Each row of a before or after table is a point. One or more steps were done to the points. Then noise was added and the rows were shuffled. The steps act on columns, c1 being the first. What was done? A step turns or swaps two columns, mirrors them in a line or flattens them onto one, adds a multiple of one to another, or multiplies or shifts one. Angles are multiples of 10 degrees, from the lower column toward the higher: turns from -170 to 170, lines from 10 to 170 but not 90. Use the fewest steps. Two steps may share a column if one is a turn and the other turns, adds or multiplies; they go together, in the order done. Otherwise the lowest column goes first.

Before (11 x 2):
-0.012, 0.013
-0.031, -0.135
-0.015, -0.093
0.011, -0.042
-0.018, 0.005
-0.008, -0.036
-0.107, -0.044
-0.010, 0.017
-0.020, -0.069
-0.027, 0.014
-0.076, -0.019
After:
-0.045, -0.276
-0.035, 0.040
-0.227, -0.056
-0.023, -0.107
-0.031, 0.050
-0.054, 0.015
-0.322, -0.131
-0.060, -0.206
-0.093, -0.404
-0.081, 0.041
0.034, -0.125
Steps: multiply c1 by 3; multiply c2 by 3

Before (14 x 6):
-0.071, -0.003, 0.028, 0.043, 0.032, -0.001
-0.027, 0.019, 0.033, -0.049, 0.043, 0.022
-0.056, -0.062, -0.005, -0.002, -0.017, -0.063
-0.014, 0.001, 0.015, 0.052, -0.015, -0.059
0.034, 0.044, 0.010, -0.048, -0.056, -0.049
0.006, -0.027, 0.038, 0.022, 0.038, -0.041
0.011, 0.074, 0.106, -0.054, 0.006, 0.016
-0.008, -0.050, -0.013, 0.045, -0.020, 0.043
0.009, 0.020, -0.035, -0.039, -0.004, 0.037
0.058, 0.024, 0.083, -0.074, -0.103, -0.046
-0.053, 0.009, -0.031, -0.092, 0.033, 0.054
0.034, -0.044, 0.054, -0.064, 0.006, 0.002
0.005, -0.067, 0.050, 0.020, -0.007, -0.028
0.011, 0.011, 0.029, -0.074, 0.006, -0.007
After:
-0.015, -0.004, -0.047, -0.044, -0.053, -0.070
0.028, 0.064, 0.025, -0.035, 0.006, -0.017
-0.002, 0.027, -0.023, -0.030, 0.045, 0.034
0.038, -0.042, -0.004, -0.052, -0.003, 0.031
-0.031, 0.043, 0.010, 0.043, 0.038, -0.043
-0.099, 0.015, 0.061, -0.006, -0.020, -0.025
-0.055, 0.031, -0.007, 0.058, 0.035, 0.045
0.021, 0.075, -0.104, -0.003, 0.007, 0.010
-0.059, 0.013, -0.004, 0.057, -0.016, -0.050
0.003, -0.028, 0.001, -0.107, 0.036, 0.083
0.006, 0.071, -0.052, -0.032, -0.100, -0.083
0.003, 0.023, -0.021, -0.059, 0.006, -0.010
-0.022, 0.074, 0.041, 0.045, -0.006, -0.035
0.026, 0.003, 0.049, 0.038, -0.020, 0.046
Steps: multiply c6 by 1.3; turn c1 and c6 by -40 degrees; add 0.5 times c3 to c4; turn c2 and c3 by -110 degrees
